Each wall is flat, endless, passes through zero and stands at right angles to its row. A trip goes straight from one point to another. Which walls does it cross, in order?

Walls:
(1): -0.054, 0.077, -0.028
(2): -0.013, 0.026, 0.011
(3): 0.048, -0.032, 0.021
(4): 0.027, -0.060, 0.026
(5): -0.054, -0.004, 0.063
Trips:
0.014, 0.015, 0.082 to 0.007, -0.024, -0.074 -> 2, 5, 3, 4
-0.021, 0.007, -0.029 to 0.047, 0.037, -0.042 -> 2, 3
0.004, 0.032, 0.023 to -0.045, -0.030, 0.086 -> 4, 3, 1

Walls:
(1): -0.008, -0.011, -0.055, 0.046, -0.004, -0.016, 0.020, 0.052, -0.061, 0.027, 0.028
(2): -0.029, 0.004, 0.075, -0.019, 0.011, -0.018, -0.023, -0.074, -0.008, 0.010, 0.015
(3): 0.000, -0.051, 0.016, 0.003, 0.028, -0.012, -0.010, -0.096, 0.083, -0.153, 0.063
(4): -0.011, 0.002, -0.008, 0.005, -0.051, 0.082, -0.023, -0.060, -0.047, 0.053, -0.009
(5): 0.041, -0.001, 0.019, -0.038, -0.014, -0.033, 0.020, -0.049, 0.051, -0.034, -0.019
(6): -0.026, -0.055, 0.011, 0.042, 0.019, 0.022, -0.036, 0.000, -0.031, -0.058, 0.016
(7): -0.039, -0.033, -0.050, 0.022, -0.020, -0.033, 0.018, -0.012, 0.000, 0.012, 0.076
Trips:
0.002, 0.004, -0.012, 0.035, -0.032, 0.019, 0.038, -0.098, 0.012, 0.028, 0.048 to -0.005, 0.035, 0.056, -0.062, 0.010, 0.004, 0.004, -0.017, 0.010, -0.007, 0.046 -> 7, 4
0.023, 0.029, -0.001, 0.032, -0.019, -0.031, -0.039, 0.060, 0.082, 0.023, -0.073 to -0.029, -0.003, 0.031, -0.047, -0.026, -0.029, 0.014, 0.010, 0.046, -0.020, 0.003 -> 3, 2, 7
0.076, -0.045, 0.009, 0.062, -0.087, 0.046, 0.065, -0.012, 0.009, -0.008, 0.025 to 0.021, -0.037, 0.020, 0.003, 0.024, -0.064, -0.037, 0.047, 0.018, -0.017, 0.036 -> 4
-0.005, -0.034, -0.058, 0.042, 0.008, -0.007, -0.028, 0.043, -0.052, 0.001, 0.052 to -0.030, 0.042, -0.019, 0.016, -0.030, 0.017, -0.010, -0.013, 0.048, -0.022, 0.007 -> 4, 3, 1, 6, 5
